Every row gives one point. The last column is the point's height on a tilted bowl or saddle (a function of degree 2), plus a little noise. Along how many of its main directions does it bend up, bend down or stay straight?

Points (15 x 4):
[[-25 -58   6 -10]
 [ 23   4  14 -11]
 [-42   5   6   8]
 [  1  -8  24 -14]
 [-60 -37  56  60]
 [-13 -15  12 -16]
 [-25  11  -5 -10]
 [-17 -34 -18  -7]
 [ 11 -28  44  -1]
 [ 26  15 -19  -8]
 [  9 -25 -16 -12]
 [-14 -39   9 -17]
 [  7  11   9 -19]
 [  2   7  36  -5]
 [ -3 -55 -39  14]]
Directions: 2 up, 0 down, 1 straight

Points, 15 rows:
[[-60 -16 -38 -60]
 [-12  -2 -29   1]
 [ 16  29 -46 -23]
 [ 19  11  39 -14]
 [  5 -43  57 -60]
 [-13   4  20   3]
 [ 20  30 -49 -30]
 [ 18 -35  -3 -13]
 [-20  27  45 -29]
 [-13  -9  13   5]
 [-26  23  55 -43]
 [ 34  18 -53 -37]
 [ 26   6  20  -3]
 [-13  10  14   6]
 [-39  33 -16 -24]]
Directions: 0 up, 3 down, 0 straight

Points, 24 rows:
[[  2 -42  17 -23 -30]
 [ 39   3 -21  10 -11]
 [  1 -27  -6  -2 -11]
 [ 37  -1  20 -36 -24]
 [-15  31  18 -27 -30]
 [  3  17 -34  -7 -22]
 [ 13  51 -26  32 -52]
 [ 14 -18  37 -12 -27]
 [ -8  24   9 -12 -14]
 [-26 -12  59 -27 -59]
 [-34  23 -24   2 -25]
 [ -5  -3   5  18 -10]
 [-21  25  14 -19 -21]
 [ 32 -11  13  42 -33]
 [-12 -20 -44  17 -37]
 [ 15   1   7  32 -19]
 [  1 -13 -17   8 -10]
 [ 37  42  17  36 -34]
 [  0  44 -45   0 -51]
 [ 10 -10  16   7  -9]
 [ -5  -6  12  22 -15]
 [-10 -18 -60   1 -53]
 [-29  34 -40  26 -57]
 [ -5 -25  -7  18 -16]]
Directions: 0 up, 3 down, 1 straight

Points (26 x 5):
[[ 28  -1   0   7 -12]
 [  7  27 -15 -34 -14]
 [ 22   4  23 -18 -25]
 [  4  -2 -41  18 -16]
 [  1  -8  -8 -60 -60]
 [-25  26  -5   6  -3]
 [-10 -12  28 -50 -56]
 [ 34  29 -16   4  -5]
 [-22 -14  -1   4  -4]
 [  4  17  17 -36 -29]
 [-13   0  -7 -22 -14]
 [  6   9 -42 -26 -25]
 [-18 -12 -35  -3 -17]
 [  2  -4 -22  10  -3]
 [ 14   8  17  42 -29]
 [ 17  11 -22 -34 -24]
 [ 43 -15 -11  -1 -29]
 [ -1 -24 -14 -34 -19]
 [-31 -10  49  27 -41]
 [  4 -43  12 -18   7]
 [ -4 -15 -23  14  -4]
 [-24  22  -6   0  -5]
 [ -1  14  17  14  -5]
 [-12 -18   2  -6   0]
 [ -4 -13   0  12   1]
 [-27  22  14  -2 -13]]
Directions: 1 up, 3 down, 0 straight

Points:
[[ 12 -27  -6 -32   1  22  21]
 [-20 -21  29  16   7 -10 -11]
 [  3  -1 -27   2  11  -7   2]
 [ 16   7   5 -10  -9  26  10]
 [-23  26 -34 -10   7 -22  58]
 [ 30 -20  -2  26  26  11 -19]
 [ -9 -35 -20  -3 -19 -25  26]
 [  4  -2  18   2 -26   4 -12]
 [  3 -13 -14   8  21  39  19]
 [  8 -24  15 -21  -5 -27  19]
 [ -5  -5   7  19 -38  -8 -27]
 [  8 -22  22 -14  12  12  11]
 [-24  -3 -11  21  22   1 -20]
 [-35  -2  33 -29  11  -7  27]
 [ 22 -34 -43  -4   6  21  49]
 [ 15  32   2  -2   9  25  20]
 [ -2  48   9  25 -27  54  56]
 [ -2  30   6  20 -26 -11   9]
 [ 36  37 -33   0  -6   4   4]
 [-11 -14 -17  38   4  -2 -23]
 [ 23   6  15   0  18 -39 -18]
 [ 16  11 -37 -21   7 -10  -2]
 [ 14 -39   8  -8 -39  14  10]
 [-25  -3  34  20   1 -11  -1]
 [-25 -36 -10  -2 -14  11 -11]
 [ -9 -15  -8  10   8   0  -9]
 [-42  -3 -12 -15 -39  35 -60]
 [-13  -6  -7  17  14 -37  15]
 [ 26   6 -34 -21 -15 -19  -5]
 [ -2  34 -21 -11  24  -7  11]
 [ 24   0   7  33   5  -9 -33]
 [ 11  39  -8 -11  -1  60  55]
 [ -4   2 -16  45  -2  -7 -14]
 [ -5 -23  -9  31 -21  -8 -24]
 [  7   8  13 -42   6   0  -4]
 [-13 -23  23 -25  -9   5   8]
 [  7  -6  -4  -2 -13  -6  -3]
 [  2  24  10  -5 -20  -8   5]
 [-28 -17 -24 -12  12 -25  30]
 [ 30 -34  -5 -56 -10 -16  15]
 [ 37  -9  -6 -24   5  -2 -16]]
Directions: 3 up, 3 down, 0 straight

Points:
[[ 31 -14  29  25  -3  19 -14]
 [ 28  17  -7  20  32   6  43]
 [-14 -34 -22   9   6  -2  -8]
 [-14  20  -6 -17  11  11  -7]
 [ 32   5   4  41  -5 -13  23]
 [ -5  43   6  21  26  20  32]
 [-15  15   5   1 -60  11  -5]
 [  0  -7   4  21 -16 -25  -7]
 [-13   5  -4  16 -18   1   3]
 [  5  -4 -11  13  -6 -10   8]
 [  2  -8 -36 -12 -17   1   5]
 [ 44 -14 -36  19 -12  24  48]
 [-18 -39 -21  18   4  -8 -14]
 [  4   6   6 -20   9 -12 -13]
 [-10 -12  15   0  -9  -1  10]
 [  0  45   3  -5  -2 -22   5]
 [-25  39  -1  29 -22  13  -9]
 [  8 -14 -23   8 -16 -11  10]
 [  0   8   3 -25 -20   6   0]
 [-15  18   7  30  -9   3   5]
 [  3   7  30  11  31   7  12]
 [ 37  -3 -39 -21 -27 -11  25]
 [ -9  27   2  10   4  11   8]
 [-53   4  -3  14  13  -3  12]
 [-12 -40 -18  17 -21  46  23]
 [ 18 -17 -39 -15 -21   6  19]
 [-30 -28 -10  20  21 -11 -11]
 [ 39 -34 -20   6  -4  26  31]
 [-24 -35 -10 -39 -45 -28  60]
 [-14   9 -27 -20   3  25 -23]
 [  2 -43  26 -16  -2  15  38]
 [-14  -4   0  21  -2 -33  -4]
 [  5  -8  -1 -11  -7 -16  -3]
 [ 10 -11 -14 -22   5  10  -6]
 [  7  -6 -33 -10   3   2  -5]
 [  1  -7  33  36 -25  14 -29]
 [ -4   5  -2  36  -1 -21  11]
 [-52   1   6  14  11  22  22]
 [ 35   3  16  -6 -20  13 -18]]
Directions: 2 up, 3 down, 1 straight

Points (67 x 9):
[[-25 -22   9   9  -6  -2 -23  22   0]
 [ -4   1   5  -3 -11   6 -39   7   8]
 [ -5  -5 -29 -10  11   0 -19 -18  10]
 [ -4  12 -18  16 -28  -6  35   9  -4]
 [ -7  36   6   5 -23  16  -8 -12 -15]
 [  6  -7  -2 -16 -30  24   3   9  19]
 [  5 -18   6   2 -15  -1  26  19 -10]
 [  9 -31  26  -4 -11   6 -60  -2 -20]
 [-25  20   3  26   9 -27   5   8  31]
 [-16   7  -9  -7  10  -7  -4  16  15]
 [-13 -16  17 -21  29 -10  27  10 -39]
 [  4 -19  16  22  -5 -16   4  -4   7]
 [ 10   2  -2   1   5  14 -18   3  19]
 [ -9   1  28 -33   4  -6  -3   1  11]
 [  0   5  26   4  -4  12 -22 -10   7]
 [ -9 -29 -26   7  12  -3  14  40 -19]
 [  4  15  -5  -2  17  -2   8   5  15]
 [ 12  17  48  -5 -25  -8  10 -16 -19]
 [ 46  -5 -12  10 -22  -2  -2 -15  17]
 [-17   0 -45  -9 -17   3 -12  -7   5]
 [ -8  14   7  -4 -15   8  -9   6  14]
 [ -6  37  -2  18  10  -8 -21   6  -5]
 [ -9  -1 -26  19   7   5 -14 -15   8]
 [  8  17 -10 -23  37 -14  -5   5 -13]
 [-12   5  18  -4  -8 -11   7  45 -13]
 [-14   5 -13   3   0  37  10  -9  -6]
 [  6  20 -11  14  -4   1   3 -33   9]
 [ 14   6  13  13  12  18   9  10  21]
 [-23 -18   6  10 -35 -12  24 -19 -12]
 [ 13   4 -19   4  -3 -22 -20  10  -3]
 [-25   3  26  13  20  21  -5 -21   5]
 [ -2   5 -27  13  10 -11  23  -5  21]
 [  2  -4  43  -3  -8   1   0 -11  -3]
 [  3   0  13  -1  33  13 -20 -10   8]
 [ 23  28  16  11 -17  12   8 -13  24]
 [ -6  -6  17  20   8   8   3   8   8]
 [-18  24  -4   6 -25 -12   9   9   0]
 [ 25 -21   7  28  16  -3   8   8  28]
 [ 10 -13   1  -3 -14  -9  11   6   5]
 [ 11  25  33 -48  21  -2  17  21 -27]
 [  2   8   7 -29   9   8   5  18  16]
 [  3  26 -10 -28  -1   9  -7  32  26]
 [ 10 -32   8   1  37  35  13  10 -43]
 [-20  -4  31 -16   8 -17 -22  19 -14]
 [-18 -12 -16  -1  11   7   7  -3  20]
 [-22 -21 -13  13  20  15  27  -1   5]
 [ 12 -37  16  19  -8  16  18 -13 -19]
 [-30 -14  12  26   4  18  18  38 -26]
 [ 30  16  -8  35   0 -16   5   4  60]
 [ -5  -8   1 -29 -12  -9  -7   7  23]
 [-37  17   4  -1 -25  12 -23  11   9]
 [ -2  -9  17 -23  20 -11  16  -7  -7]
 [ -1  13 -30 -23 -17   0 -17  17  16]
 [ 24 -18  11 -13 -12  17  29  27  -1]
 [  5   6 -28  13 -13  -5 -16 -10  -9]
 [ 27  -1   7 -18 -15  -8  12 -44  -1]
 [  3   6  16 -18  29  -7  -6  22  -8]
 [ -7 -26   2  10  15  17   7  33 -21]
 [  1   1   8  -9  -6  -1 -20 -10  19]
 [  4  30  10   0  33 -33   8   5  -7]
 [ -7  33   7 -20  21   1  -5 -12   4]
 [-23  32 -13 -22  17   7   1  -9   8]
 [ -8 -30  14 -27  -1 -21 -18  20  -5]
 [-17   6  29  -7  18  20   7   0  -9]
 [-10  14 -34  -5  -8   2   1 -10   3]
 [ 12  33  -4  -9  12  39   2  10   7]
 [-16  -5  -4  -2   5   5  -9 -12  27]]
Directions: 2 up, 5 down, 1 straight

Points, 77 rows:
[[ -3  41 -24   6 -12  15 -14 -15   8]
 [ 34   5  49 -18 -26  -8   2  18  38]
 [ 11   5  -1  -7  -4 -10   1   7   6]
 [ 26  11  21   3  -2 -32 -10  -5  20]
 [ -4 -16  -7   6  -7  30 -21  -7   9]
 [  0  -6  26  36 -18  14   2  -2  14]
 [ 17 -13 -40   9  31  -2 -16 -10  12]
 [-13 -18 -33 -46   7 -12   3  -7  43]
 [ 35 -31  -1   0  17 -39  45  14 -20]
 [  6 -31 -13   4 -24  -3  -7   4  18]
 [-11   2   5  24 -24  34 -14   4  12]
 [ -8 -19   2 -23 -20  22  36   5  18]
 [ 28 -29 -23   0 -16 -47 -15  -3  45]
 [-32   6 -13 -21  -4   4  -4 -16  20]
 [ 29  13  -3   9  21   5  -6   4  -4]
 [ 18  17 -17   7  -5  11   9   7   3]
 [ 10  -8  18 -15  23 -17   7  -4  10]
 [ -5 -10  39   2 -45  -7  12   9  25]
 [  1   0  -9   4 -15  -1 -18 -13  16]
 [-22   8  47 -37  47  26 -37  13  55]
 [ -4  23 -31  46   7 -29  34  27  33]
 [ 19   8   7  23  10   7 -14   9  12]
 [-13 -10  23  -9 -17   6   9  -7   1]
 [-33 -11 -24  -5   6 -52  21  -1  35]
 [-26  56 -29  -6 -12   0 -15 -18  13]
 [-20  10   8   5  -4   4  -8   3   6]
 [-29  23 -25  31  -3 -13   8  -2  34]
 [ 32  -3 -19  17  13   7   2 -23  -9]
 [ -1  -5  31  -2 -15   5  27 -23  28]
 [ -1 -16  18  -2  17   9 -13  -7  -1]
 [-12 -16 -20 -42 -14  -3  22 -21  38]
 [-22  22  -9  32  22   0 -33   7  39]
 [-33  17  17  17  21 -17  -9  21  15]
 [ -7  -6  -2 -12  -7 -18  17 -12  20]
 [ 10  10  -5 -10 -17  34 -13   7   7]
 [ -3 -12  -8  13  -7   8 -15   3  13]
 [ 16  -6  -9 -16  12   0  -1  16   1]
 [ 38  -8  21  19  -9 -16  -6 -20  28]
 [  4 -18   7  31 -23  13  -2  10  16]
 [-29  27   6   6   0  18  33   3  41]
 [ 21  28  -4  26  24   5 -12   6  10]
 [-26   5   1  -6  -6 -14 -17  22  13]
 [ -2   8  31  -7  -8  15  26 -35  28]
 [ 21  -1 -16  15 -23 -13   2  10  15]
 [-18 -38 -31  -1 -33  -7  41 -22  60]
 [ 17  35   9 -17   9  -7  25  13   6]
 [-30 -23 -10 -10  -3  -5 -10 -21  11]
 [ 36   1 -16 -13  13   8 -52  14  30]
 [ -6 -11  38  36 -50   0  28 -15  51]
 [ -2   4 -18  -8  -8   1 -18  35  29]
 [ -2  10  23  16 -11 -21  -6  -9  15]
 [  5   3 -23  28 -17  -1  -4   6  25]
 [ -5  -8   0  27  15   6  30   7  12]
 [ 29   3   5   3   3  -2  12   1  -2]
 [  2  -4  24   4  -1   8  17 -22  15]
 [  4 -34  -1  19 -50 -11  -5  17  40]
 [-32 -14  -4  30 -18  -2   0  -1  -1]
 [ -8  -3  -2   6  14  -3 -29   3  18]
 [ -2 -20 -29 -36  16  26 -24   6  40]
 [ 15   9  24   0 -18  19 -16  15  14]
 [ 17   2  23  17  -2  -5   3 -37  22]
 [ 18  34 -51 -41  11   5  12  -7  -4]
 [ 11   2   7 -26  31  13 -12  -4  15]
 [  7  -1 -11   8  32  25  39  23  27]
 [ -9  14  10   5  18   7 -20   0  16]
 [ 12  16   4   2   0  -3  -2 -15   6]
 [ -8  10   5  -8   2 -18  -3 -18  15]
 [-12  -3 -15 -20 -28 -31 -17   1  29]
 [  3 -18   4  -5 -14  -9   1 -31  24]
 [-25 -60 -20 -17 -12 -47  13  -4  25]
 [ 36  -3   9 -30   7 -18  25 -13   5]
 [ 31  14 -30  11   6   5  -2   7 -10]
 [  2  15   5  -4   0  12 -18  -7   8]
 [ -1 -27 -25   8 -19 -16 -13 -21  40]
 [ 43  18   7  29   0 -14  14  17   0]
 [ 59  -5  11   4  17 -25  22  19 -32]
 [-26  -3  16   6 -19 -56   9 -14  29]]
Directions: 4 up, 2 down, 2 straight

Points:
[[ -3  -5   6  -5  33 -12  -2 -22  14]
 [ -1  16  15 -18   9  -8   4   9   9]
 [ 12  22 -17 -11   4  22  17   5  13]
 [  8   4 -44  18  26  -9   3   1  20]
 [  0 -13  11   9   3  -4  19 -11   6]
 [ 23  35  -7  16  17  -2 -41 -26  60]
 [-29   2 -10  33   9   7  -1   8  27]
 [-14  16  32   0  -1 -11   5  31  36]
 [ 20  15   8 -18   4  15 -13  -8  16]
 [  4  16  17  16   1   4 -14 -15  21]
 [-14  19  18   1  20   1 -14  10  22]
 [ 13  32  13  -2   7 -25   6   3  20]
 [  3  19   1  14  -4  16   7  -2   6]
 [ -4  35 -31  22   0  10 -13   5  20]
 [ 16  21 -12 -23 -18 -12   4 -13  21]
 [ 23 -22 -19   7  -2 -22 -25 -24  29]
 [ 10  25   3 -14 -31  11 -12  11  14]
 [ 13  16 -20 -10 -12  34 -26  -6  32]
 [ -6 -29   2  13  15 -10  12  -7   2]
 [  8  21 -36 -14  14 -42 -14   2  56]
 [-37  -4 -12  -3  32   4  18 -36  42]
 [-11 -21   6  -4  -3  -8   1 -32   8]
 [-26  17   0   6  -5   0 -17 -21  25]
 [ 14   2  -6   2 -25   7  -1  13  13]
 [ 18 -12   5 -30  -2 -18 -25  17  28]
 [-10   6  29 -13 -29 -17  17  32  45]
 [ -9 -17  26   0   0 -32   0  10  28]
 [ -4  -5  13  -2  -3 -13 -35   1  22]
 [-18   3  14 -19   1   8  -2 -14  -5]
 [-24  20 -18 -12   4 -26  12  -6  30]
 [ 36   1  13  26  21  12  -2   4  20]
 [  6 -18   2  -7  20   3  12   9  10]
 [-19   0  -2  -6 -17 -14 -29   6  23]
 [-11  -6   5  14   2   5   9  -2   6]
 [ 18  31  21 -12  -3 -11  20  -7  24]
 [  7 -41  12  -4  -4  33 -12   1  30]
 [ 25   8 -13  30  38  -5 -19   6  20]
 [ 11  24   3  27  12 -18 -10   7   7]
 [ 17 -45  -1  17  25  24   1   6  26]
 [ -1  13 -19  -7   3  17 -11 -12  13]
 [ 10  15  26  -8   5 -29 -16  13  36]
 [-15  13  26  12 -24  -8 -10  -3  33]
 [ 11  26 -12 -24  -1   3  -4  47  27]
 [-10  -5 -19   6  13  -8   0 -13  10]
 [ -7   2 -13  11 -23 -28  15   3  19]
 [-36  14   3   6  13  24  -6   6  27]
 [ 44   1   2   8  -6  -7 -18  -3  29]
 [ 29   6  13  -6   3  -9 -22  11  29]
 [-11  24  17  15  20  11 -12 -20  35]
 [ 17   9  -1  13 -13   0  -2   8   4]
 [  3  35  15  -8 -29  -3 -44   3  44]
 [-32   0 -24 -11  -1  12  26   9  27]
 [  8 -13  10   0  12 -29  -2  -6  11]
 [  6   1  -2  -2 -11  -5 -30  -3  19]
 [  9  16  -6  -1  -9 -10  17  29   8]
 [-19   2   9  21  -7  -8 -12   8  20]
 [ 10  -7   3  36  11  10  -5  -1   5]
 [ -8 -18  -3 -22  -8 -22 -14  -5   9]
 [-10  16   8   7   9  -2   5  -5   8]
 [ -5  18   3  17  29  12  15  30  26]
 [ -8   4 -19   3   9 -21 -31  11  29]
 [ 20  11  -5  12 -14 -17   9  26   3]
 [ 15   1 -11   4  -2 -29  -4  -7  13]
 [  1 -10  11   7  13   9  -4  43  34]
 [ 13   2   8 -19  12 -12   6 -24  14]
 [ -6  -9 -39   3 -22   9  14 -13  34]
 [ 21   1 -18   0   4 -28   1 -13  17]
 [ -2  19 -17  33 -17  18  15  41   7]
 [ -4   9 -19  30  14 -16   7 -17   8]
 [-16   3  -9  16 -18   7   8  19  14]
 [-42   6  12 -13  -4  20  -1  -9   6]
 [ 22 -46   6  27   4   4  -2  -1   9]
 [  5 -40 -12 -33   3  17 -12 -21   2]
 [ 28 -11   9 -27 -28  25  -4 -11  36]
 [-20   7  12 -34   2   2  -4 -16 -15]
 [-13  -6   4  17  -4 -60 -14 -12  52]]
Directions: 6 up, 1 down, 1 straight
